Each row of a before or after table is a point. One or more steps were done to the points. Then noise was added and the rows were shuffled. The steps act on columns, c1 being the first. What was done? A step turns or swaps two columns, mirrors them in a line or flattens them onto one, adds a multiple of one to another, or multiplies or shifts one. Angles are multiples of 10 degrees, from the lower column toward the higher: turns from -170 to 170, lines from 10 to 170 but not 90. Use the fewest steps. Two steps may share a column if one is a turn and the other turns, adds or multiplies; they go together, in the order done. Otherwise the lowest column goes first.

Before, 9 rows:
[[-2.0 -4.7  6.6]
 [-4.9 -2.0 -6.1]
 [-3.3 -2.4  1.8]
 [-5.1  4.4  2.3]
 [ 4.8  2.4 -0.4]
 [-2.2 -3.8  4.2]
 [-6.2 -3.4 -6.2]
 [-3.5  4.8  3.2]
 [-0.4 -7.3  0.5]]
After (9 x 3):
[[-1.9  7.9 -1.9]
 [-5.2 -2.4  6.1]
 [-3.4 -1.9 -5.7]
 [ 5.1 -2.0 -1.2]
 [-0.3  5.5  4.5]
 [-2.6  5.6 -0.7]
 [-5.5 -2.1 -4.7]
 [-6.1 -1.3  6.8]
 [-3.0  2.7  0.3]]
Steps: turn c2 and c3 by -140 degrees

Before, 13 rows:
[[ -3.2   2.4   0.7   4.5]
 [  7.8  -8.6   5.6   5.6]
 [ -2.3  -1.1   3.8   0.6]
 [ -5.0   0.2   4.0  -0.9]
 [ -5.0   2.4 -12.5  13.3]
 [ -2.7   3.2   4.1  -0.8]
 [  0.5  -2.2   1.8   1.8]
 [ -1.0   1.9  -3.7  -3.5]
 [ -4.8   2.2   3.0  -2.9]
 [  2.7   0.7   1.1   1.1]
 [  0.7   0.8   4.2   1.1]
 [  0.8  -2.9   1.2  -3.3]
 [  0.7   1.1  -3.9  -3.1]]
After:
[[ -6.4   1.0   1.0  -0.1]
 [ -5.8   3.0   0.3  -1.4]
 [  2.6   3.4  -3.0  -0.6]
 [ -4.5   1.3   2.2  -3.1]
 [  4.0  -6.9   8.9   7.6]
 [ -3.9  -0.7   2.2   0.9]
 [  2.0 -12.6 -13.2  -4.6]
 [ -0.3  -2.0   1.8   1.6]
 [ -1.4  -0.9   3.9  -0.8]
 [  1.7  -0.8   2.3  -0.9]
 [ -3.0  -4.2  -1.0  -3.1]
 [  0.0   2.7   1.2   3.4]
 [  0.9   3.7  -3.7  -1.4]]
Steps: turn c1 and c3 by 30 degrees; mirror c2 and c4 in the line at 140 degrees

Before (11 x 6):
[[  5.2  -0.2   0.2   1.2   3.3   2.4]
 [  2.0  -2.0  -1.6   0.1   2.2  -9.5]
 [  2.2  -1.9   0.2   1.9   2.0  -3.8]
 [ -9.3  -3.2  -0.4   1.5   3.1  -9.7]
 [  3.3  -3.5  -5.0  -3.6   2.2   3.1]
 [  2.3  -0.7   0.2   1.7   1.8   9.0]
 [  3.1  -4.2  -3.9   2.0   1.3  -6.2]
 [ -2.6   0.0   0.1  -2.5  -3.0  -8.4]
 [  5.1  -1.1  -3.3  -6.0   1.9  -8.5]
 [  1.6  -4.8  -1.6   0.7  -1.2  -8.0]
 [  0.7   0.1 -11.9   1.7   2.4  -6.8]]
After (11 x 6):
[[  2.4   1.6   2.5   4.7   1.9   0.1]
 [ -7.1   0.2  -9.8  -6.1   0.1  -0.2]
 [  0.5  -2.6  -7.9   1.7  -3.1  -1.5]
 [  0.3   0.6   9.1   2.9   0.8   0.2]
 [  0.4  -1.1  -6.3   3.7  -1.4  -3.9]
 [  4.9  -0.4   3.0   0.2  -0.4  -5.0]
 [ -0.9   1.2  -6.7   1.5   1.5 -11.9]
 [  0.0   0.2  -3.9   2.8   0.2   0.2]
 [  1.3   0.2  -9.6   1.4   0.3  -1.6]
 [  0.3  -1.5  -8.4  -3.6  -1.8   0.1]
 [  7.9   0.5  -8.6   0.0   0.7  -3.3]]
Steps: turn c1 and c4 by 50 degrees; flatten c2 and c5 onto the line at 50 degrees; swap c3 and c6

Before, 10 rows:
[[ 0.5  0.6 -1.6 10.0  3.7  0.0  4.9  3.2]
 [ 4.6  0.6 -8.3  3.1  1.6  0.5 -6.1  1.7]
 [ 5.3  2.8 -5.0 -3.3 -2.3  1.1  1.8 -3.8]
 [-1.5 -4.5 -5.4 -4.5 -2.0  0.9 -6.0  2.2]
 [ 1.8 -2.0 -1.0 -6.5  1.7 -1.2  3.3  2.5]
 [ 5.8  3.0  0.4 -0.7 -3.5  2.2  4.6  2.7]
 [ 4.7  2.1  1.8 -5.8  9.8  0.9 -4.4  1.4]
 [-8.7  3.0  2.4  0.4  3.5 -9.8 -2.7  3.2]
 [ 6.1 -0.7 -3.1 -2.7  1.0 -7.4 -4.0  4.9]
 [-3.4 -2.6 -0.8  8.6 -3.1  1.1 -3.9 -8.0]]
After:
[[ -0.1  -7.3  -8.4   0.2   0.3   0.3  -6.3  -1.8]
 [  2.8   3.9  -8.0   0.3  -4.2   1.5   2.2   3.0]
 [  4.1   5.6  -2.5  -0.5  -5.3   2.2   4.5  -3.2]
 [ -0.4  -1.0  -4.4   0.1  -0.4  -1.6   3.6  -2.4]
 [ -3.2   0.8  -2.0   0.9   3.6   2.1  -4.5  -1.1]
 [ -1.5   3.4  -4.9   0.0   1.9  -0.6   5.0  -2.4]
 [  1.0  -2.2 -11.2  -0.1  -0.8   0.3  -5.7  -2.1]
 [  0.0  -4.4  -4.0   0.5   0.3   1.1  -3.6   8.2]
 [  2.4  -3.0  -5.9   0.8  -2.4  -8.1  -4.6  -5.2]
 [ -5.3   1.7  -1.1   0.6   6.2  -9.4  -3.0  -3.0]]
Steps: flatten c1 and c5 onto the line at 130 degrees; add 0.5 times c7 to c2; shift c3 by -3.0; multiply c4 by 0; multiply c8 by -1

Before, 11 rows:
[[  0.7   3.1  -1.6   2.4  -1.4  -3.4  -4.2  -1.3   3.2  -3.0  -1.3]
 [  2.3  -4.3   0.0  -1.8  -1.8  -2.6  -3.3   3.4   0.2  -2.5  -3.7]
 [ -0.2   3.3  -3.3  -2.7   0.0   2.4   1.1   3.3   4.5  19.6  -1.7]
 [  2.2  -7.8   0.6   3.2   8.7  -3.3   3.6   2.9   3.9   1.2   4.1]
 [  0.6  -0.2  -0.5  -2.3  -1.4  -4.0   3.8 -23.0  -1.4  -1.1  -1.5]
 [  0.4   0.3   1.5  -2.8   3.8  -2.2  -5.3   1.7  -0.8  -3.2   2.8]
 [  6.4   0.0   5.0   3.0  -3.2  -1.9  -0.4   2.4  -1.5   0.0   0.9]
 [ -3.4  -0.8   0.4   2.1  -3.6   1.8  -2.7   3.8   0.6   7.1   1.1]
 [ -1.6   2.6  -4.1  -0.9  -1.1  -5.0  -1.5   3.3  -3.7  -1.9   0.2]
 [  7.3  -5.3  -1.8   4.5   1.0  -0.3  -4.8   3.0  -2.6  -2.7   1.9]
 [  2.5  -1.3  -2.9  -2.5  -4.0  -3.2  -3.4   3.2   1.9  -2.5   4.5]]
After (11 x 11):
[[  7.1  -5.1   2.2   4.5  -0.6   0.0  -5.4   3.7  -2.9  -9.2   0.9]
 [  0.7   3.0  -0.7   2.6  -0.8  -3.6  -4.2  -1.8   3.5  -9.2   1.7]
 [ -3.8  -0.4   0.6   2.3  -4.6   1.9  -3.0   2.5   0.6   1.4  -0.7]
 [ -0.5   3.1   0.0  -2.4  -1.0   2.5   1.2   2.8   5.1  14.0   3.7]
 [  0.6   0.0  -1.2  -2.4   6.4  -3.4   4.1 -22.2  -1.3  -6.9   0.8]
 [ -1.1   2.7   2.1  -0.7  -1.8  -5.1  -1.2   2.7  -3.4  -7.7   3.5]
 [  1.0   0.2   1.7  -2.7   2.9  -2.2  -5.3   2.9  -0.2  -9.8  -3.4]
 [  2.4  -5.0  -3.1  -1.7  -2.4  -2.5  -2.8   2.0   0.1  -8.5   1.3]
 [  2.7  -7.1   3.1   3.0   7.2  -3.7   3.4   5.7   3.1  -4.6  -2.4]
 [  6.0  -0.3  -2.0   2.8  -3.6  -2.2  -0.9   0.8  -2.1  -6.0  -4.4]
 [  2.6  -0.8   5.1  -2.6  -5.1  -2.8  -3.1   1.6   1.6  -8.4   0.1]]
Steps: turn c3 and c11 by -120 degrees; turn c5 and c8 by 20 degrees; shift c10 by -6.0

Before:
[[-2.8  5.3  6.7  2.9  1.4 -1.6  6.9  1.9  1.4 -2.1  2.2 -4.3]
 [-0.5  4.6  2.9 -0.1  1.8 -7.1  1.7  2.9  2.1  0.0  4.2 -3.4]
 [-1.8  4.9 -3.7  1.1 -0.7  5.0  4.5 -3.7  1.0  2.3 -3.6 -2.3]
 [ 5.0 -3.6  0.8 -6.4 -1.7  6.9  1.5  3.0  6.6 -0.5  6.8 -2.8]
 [-1.0  1.1 -0.7  4.0 -1.8  0.9  5.7 -8.8 -1.7 -1.6 -3.9  0.3]
 [ 9.2  3.8 -0.6 -8.4 -5.1  2.1  5.4  7.1  3.4 -1.1  2.2  3.0]
 [-2.5  4.0  0.5  0.4  4.0 -0.4  3.1  5.0 -2.6 -4.2  3.8 -2.2]
 [-8.7  2.2 -2.9 -1.6 -4.1  5.2  5.7 -6.1 -2.9  1.4 -0.9  0.9]
 [ 6.3 -3.5 -1.5 -8.9 -0.8  3.3  8.0  4.1  3.2  1.7  4.4 -3.9]]
After:
[[-0.1  4.8  2.9  0.8 -2.1 -5.0  3.0  3.4  3.5  0.4  4.9 -3.5]
 [-6.0  2.3 -3.4 -0.2  4.4  1.3  6.4 -6.3 -4.8  6.5 -1.5  4.5]
 [-0.2  4.4 -3.7 -1.2  0.6  4.2  5.8 -3.4  1.5  3.0 -3.8 -2.5]
 [-3.2  4.8  6.8 -2.4 -2.4 -0.2  8.0  1.6  1.7  0.2  2.0 -2.1]
 [-1.3  1.6 -0.4 -4.5  0.2 -0.4  6.2 -8.5 -2.8 -0.2 -3.7  1.6]
 [ 6.0  4.4 -0.8  6.5  7.2 -3.0  7.1  6.8  5.3 -7.0  1.8 -1.6]
 [-4.7  4.6  0.3  1.1 -3.8  3.6  4.7  4.9 -3.7 -2.1  3.5  0.8]
 [ 5.9 -4.0 -1.6  8.3  4.1  2.2  7.2  4.4  5.0 -2.7  3.6 -8.2]
 [ 3.2 -3.2  0.7  5.7  3.9  5.5  0.6  2.9 10.0 -3.6  6.8 -4.9]]
Steps: turn c1 and c10 by -40 degrees; add -0.7 times c1 to c12; add 0.3 times c2 to c7; add 1 times c5 to c6; turn c4 and c5 by -160 degrees; multiply c9 by 1.6

Before, 14 rows:
[[  8.5   0.3  -1.9  -0.9   6.5  -2.8   6.6   2.0   6.0   2.6  -3.8  -2.2
   -0.4  -0.6]
 [  1.5  -4.0   1.2   0.2   1.1   2.3  -3.1   8.4  -1.1  -0.3   3.9   5.6
   -1.3  -3.2]
 [  3.1   1.5  -3.4   1.7   7.4   2.7   0.0   3.7   6.7   4.9   4.5 -11.2
    6.4   0.1]
 [  6.4  -0.2   0.5  -5.5  -7.7  -1.5   5.4  -4.2   4.8  -2.4  -2.1  -2.7
   -4.2   8.4]
 [ -2.0   6.4  -3.6   0.6  -2.0   3.8   4.6   3.8   3.2  -2.2   1.5   7.9
    1.4   2.4]
 [  1.7   4.2  -0.1  -6.2   1.1  -6.7  -1.9  -1.6   6.2  -0.9  -1.0   1.1
    0.4   0.9]
 [ -3.0   7.7  -4.1  -1.6   6.4   6.4   4.1   2.8   0.7  -4.9  -1.3  -5.2
   -6.1   1.4]
 [  4.9   4.6   0.7  -5.5   3.8  -7.9  -4.7   1.4   1.2   2.6  -2.6   1.9
    6.6   6.1]
 [  5.6  -6.0  -5.8  -4.5   3.8  -4.0   4.5  -1.3  -3.0   2.3  -7.1  -1.2
    0.7  -3.5]
 [  1.6   0.7   5.5  -0.3  -1.5   2.4   4.7  -7.1   4.0  -4.3  -2.4   6.5
   -5.4   3.7]
 [ -2.5  -3.8   0.9  -1.3  -1.5  -1.3   7.7   1.5   2.1  -1.4   2.2  -0.3
    0.1   6.9]
 [ -0.1   5.9   9.8  -1.9  -2.0   0.9  -2.2   1.3  -2.4  -0.3   3.6  -3.2
   -3.0  -5.9]
 [ -4.9   4.8  -3.0  -2.8   3.1   0.7  -0.6  -0.3  -5.1   4.3  -0.4  -2.6
  -13.3   3.3]
 [  2.4   4.4  -6.2  -3.3   9.8   2.0   6.7  -0.1   0.3  -2.6   2.9  10.2
    0.0   0.6]]
After:
[[ -6.7   0.6  -0.3  -1.0  -1.0  -6.5   0.8  -1.9   1.3  -6.2  -1.1   0.6
    0.4   0.2]
 [  0.2   0.8   3.6  -1.3  -1.6   2.5  -4.8  -9.0  -2.7  -5.1  -2.4   3.7
   -5.3  -1.4]
 [  1.8  -0.4  -1.3  -5.6   0.2  -1.3  -5.3   1.4  -0.6  -2.4   2.0   0.3
    0.0   0.6]
 [  0.9  -0.8  -3.9  -4.8   1.3   6.3  -2.1   4.4  -4.3  -2.1  -1.3  -4.1
   -6.2   1.5]
 [ -2.9  -2.8  -1.3   3.0   4.7  -2.8 -10.0   2.5   4.4  -4.8  -3.9  -1.3
   -0.5   0.6]
 [ -5.2  -3.1  -3.9   0.0   5.5  -3.9  -6.8  -0.8   1.1   3.4  -7.2  -1.5
    0.7   1.6]
 [ -8.1  -0.5  -1.3   3.0   0.8  -7.9   1.8   0.7   2.7  -0.3  -2.5   2.4
    6.5   0.5]
 [ -6.1   3.4  -2.4  -0.1  -5.7  -1.6  -7.9  -3.0  -0.7  -5.4  -2.0  -3.9
   -4.2   0.9]
 [ -0.5  -0.2  -3.7  -4.8   0.3   0.8   3.1   0.7   2.2   6.2  -0.7  -2.4
  -13.5   1.3]
 [  2.4   2.4  -3.8  -3.1  -4.2   3.9  -3.0   0.8  -1.0  -3.7   1.3   8.7
    1.5   1.3]
 [  0.2  -2.8  -2.9   3.2   4.8   2.5  -1.6   7.1   6.8  -4.6   4.6  -9.3
    6.3   1.0]
 [ -2.3  -3.1  -5.8  -2.7   5.4   1.9  -7.0  -3.6  -2.4  -1.3   2.8   9.6
    0.1   2.1]
 [ -2.3   2.1  10.5  -0.2  -4.2   0.7   2.0   2.4  -1.1   1.9   3.7  -2.5
   -2.9  -3.8]
 [ -1.2  -1.4   2.0   2.6   2.6   2.2   1.9   5.9  -0.6   0.8   3.7   8.3
   -1.3  -0.8]]
Steps: turn c1 and c7 by -150 degrees; turn c1 and c4 by -60 degrees; flatten c2 and c5 onto the line at 120 degrees; flatten c3 and c14 onto the line at 160 degrees; turn c8 and c12 by 20 degrees; turn c9 and c10 by -70 degrees

Before (12 x 18):
[[  3.3  -9.4  -2.0   3.5  -2.1  -1.1  -6.4   1.8  -4.0   1.9   2.0   0.0
   -2.5   2.4  -3.2   3.5   0.7   4.3]
 [  6.4   0.5   2.6  -3.1   4.0   1.0   2.7   1.4   6.8   3.6   2.1   5.1
   -3.2   5.8   4.7  -6.9  -1.8   0.6]
 [  2.5   0.3   0.3   9.6   1.6  -4.2   1.9   2.6  -3.4   3.1  -0.6   1.3
    5.9   3.0 -10.9   6.0   4.1   3.1]
 [  2.4  -5.5  -2.2   4.0   1.9  -6.2  -2.0   3.3   2.6   2.6   0.4  -2.1
    1.0  -3.4  -6.3   3.9   8.2  -1.2]
 [ -0.5   1.9   3.6  -9.2  -2.6   2.9   3.5   0.2   2.1   1.1   1.3  -3.7
   -1.0   1.1   2.1  -8.1  -3.6  -4.3]
 [ -2.8  -2.2   0.3   6.1   0.7  -6.6  -4.3  -0.3  -3.9   3.8  -4.8   3.1
    3.7  -4.2   1.4   0.0   6.5   1.3]
 [  0.2  -6.6   1.9   5.7  -0.4  -4.4   1.5  -4.1   2.6   2.6   1.8   3.5
    4.9  -0.1  -4.4  10.0   5.8   7.1]
 [  2.6   0.1   3.8  -6.6   2.5  -0.6  -0.8  -2.4   7.0   2.7  -5.3   1.3
   -1.6   6.6   2.6  -2.7  -6.7  -6.5]
 [  6.9  -3.8   3.3  -4.9   5.6  -0.4   6.0  -3.9   0.7   3.1  -3.7   1.0
   -1.3  -2.4   5.9  -6.2  -7.8  -5.7]
 [  3.5   0.9  -4.4  -7.1   1.1  -1.3  -6.4  -0.3   2.6   4.4   2.6   3.1
    4.9  -0.8  -7.4  -0.4   0.6   7.1]
 [  2.9   0.0  -2.1   4.4   6.3   3.1  -3.1  -4.1  -0.5   2.6  -0.2  -0.7
    2.3   2.2  -2.7   4.3   7.7   2.6]
 [  4.6  -1.1   5.0   9.9   4.0  -1.7  -6.9   0.3  -2.7  -5.7   2.1   4.9
    0.4  -3.6  -5.3   6.7   6.5   0.4]]
After, 12 rows:
[[  2.3  -1.9  -2.1   4.3   2.1  -6.5  -2.3   3.9   2.6   2.5   0.3  -2.3
    4.4  -3.5   5.3  -5.2   8.2  -3.4]
 [  6.3   0.4   2.4  -3.3   4.2   1.3   2.7   1.8   6.8   4.1   2.1   5.2
    1.1   5.9  -4.3   7.5  -1.9   2.4]
 [  4.7   1.4   5.0  10.1   3.9  -1.5  -6.6   0.1  -2.9  -5.8   2.3   4.8
    0.8  -3.5   4.6  -6.5   6.7  -1.3]
 [  0.3  -3.6   1.5   5.8  -0.5  -4.4   1.7  -4.0   2.3   2.4   2.1   3.6
    3.4  -0.3   6.4 -12.0   6.0   5.0]
 [  3.6  -3.6  -4.3  -7.3   1.3  -1.4  -6.3  -0.2   2.7   4.4   3.0   3.2
   -2.8  -0.9   9.6  -1.1   0.3   3.8]
 [  2.9   0.3   3.5  -6.8   2.3  -0.6  -0.6  -2.3   7.6   2.9  -5.1   1.1
    0.7   6.7  -4.9   3.0  -6.7  -5.4]
 [ -2.8  -3.9   0.1   6.1   0.7  -6.8  -4.1  -0.6  -3.9   3.9  -5.0   3.2
    0.2  -4.2  -0.8  -1.5   6.5   1.7]
 [ -0.2  -0.9   3.7  -9.5  -2.5   2.8   3.4   0.3   1.9   1.3   1.4  -4.1
   -1.1   1.0  -3.7   8.6  -3.7  -3.2]
 [  2.8  -0.7  -2.1   4.4   6.2   3.3  -3.2  -4.2  -0.2   2.8  -0.2  -0.8
   -1.1   2.1   3.5  -4.8   7.6   1.4]
 [  3.4  -1.4  -2.1   3.3  -1.9  -0.8  -6.3   1.6  -4.1   1.9   2.2  -0.1
    9.6   2.3   4.5  -4.1   0.8   2.7]
 [  2.3  -2.4   0.3   9.7   1.6  -4.3   1.7   2.7  -3.4   3.2  -0.7   1.0
   -3.4   3.4  11.3  -7.1   4.3  -0.9]
 [  6.9  -3.0   3.5  -4.9   5.6  -0.5   6.1  -4.0   0.8   2.9  -3.7   0.8
    3.8  -2.2  -7.5   5.3  -7.7  -3.5]]
Steps: turn c2 and c13 by -120 degrees; turn c2 and c16 by -160 degrees; mirror c15 and c18 in the line at 80 degrees

Before, 8 rows:
[[ -4.9  -2.0  -0.3 -12.2  -1.3  -2.4   0.4  -5.5   0.1   5.7  -4.7   0.9
   -3.4  -1.1  -3.2   3.8   1.3  -2.4   7.2   2.9]
 [  2.8   4.0  -0.2   2.5   5.2   0.1   2.4  -0.6  -1.8   5.8   2.9  -4.6
   -1.8   0.8  -3.9   3.9   1.5  -3.3  -1.1   0.1]
 [ -5.0  -1.5  -1.7   1.9  -0.8   3.5   3.6  -4.4   0.2   0.6  -5.1  -4.8
   -3.6   0.1   5.5   1.2   2.1   2.0  -1.0   0.6]
 [  1.5  -0.7  -2.9   2.2  -1.4   2.8  -0.4  -4.0   0.9  -2.1  -1.4  -3.6
    8.0  -0.3  -7.0   2.4  -5.7   4.3   1.0   8.2]
 [ -5.0  -0.1   0.3  -2.1  -0.7  -9.2   2.4  -4.8   0.7   1.2  -5.4  -4.1
   -2.0  -1.1  -6.5  -4.2  -1.1   1.9  -1.2   5.7]
 [  1.2  10.1  -9.1   0.2  -1.3  -3.4  -0.2  -4.2  -1.6   3.8  -4.8   1.6
   -2.5   8.8  -1.9  -1.8  -5.1   2.6   2.0  -3.1]
 [ -5.3  -0.9   1.8   1.5  -1.6  -7.7  -6.9   0.8   0.5   4.4  -4.0   8.5
   -2.8   1.8  -1.8   4.1  -0.5   2.8   2.1  -0.4]
 [ -5.8  -1.3  -5.0   3.1  -0.6   2.2   3.0   0.0  -0.7   1.8  -5.0  -4.6
   -3.4   0.2  13.6   3.2  -3.7   0.8  -1.4   0.5]]
After (8 x 20):
[[  5.5   0.3  -1.6   1.7  -0.9   3.6   1.0  -4.1   0.1   4.5  -4.8  -5.1
   -3.7  -2.0   2.7   1.3   2.3  -6.2  -0.9   0.7]
 [ -0.5   6.7  -0.2   2.5   5.1   0.1  -4.2  -0.7  -1.7   7.4   3.1  -2.6
   -1.7   2.9   1.5   3.7   1.6   3.1  -1.3   0.1]
 [  1.5  -4.9   1.8   1.8  -1.7  -7.8   4.0   0.8   0.6   7.2  -3.8   7.4
   -2.7  -5.8  -5.9   4.2  -0.7   2.8   2.1  -0.4]
 [ -0.7   0.8  -4.8   3.0  -0.4   2.1   6.4   0.2  -0.6   5.3  -5.2  -4.7
   -3.4  -8.1   7.1   3.2  -3.7 -10.0  -1.4   0.6]
 [  2.8   1.6   0.3  -1.9  -0.8  -9.1  -5.7  -4.8   0.8   3.1  -5.4  -3.9
   -1.5  -3.9  -3.6  -4.1  -1.0   1.0  -0.9   5.5]
 [-13.1  11.7  -8.7   0.0  -1.2  -3.7  -1.1  -4.2  -1.6   6.6  -4.9   4.9
   -2.7  -9.9  -3.0  -1.6  -5.0  -0.4   2.1  -3.3]
 [  5.6  -3.0  -0.2 -12.3  -1.2  -2.4  -2.3  -5.5   0.0   8.9  -4.6   0.3
   -3.2  -1.7   0.5   3.8   1.1   3.2   7.3   2.9]
 [ -7.1   0.7  -2.9   2.2  -1.5   3.0  -4.0  -4.1   0.9 -10.2  -1.6  -3.7
    8.0  -4.2  -7.0   2.3  -5.8   1.4   1.2   8.4]]
Steps: add -1.5 times c17 to c14; turn c1 and c14 by 130 degrees; turn c2 and c12 by 20 degrees; multiply c2 by 1.3; turn c7 and c15 by -140 degrees; turn c15 and c18 by 130 degrees; add -1 times c13 to c10
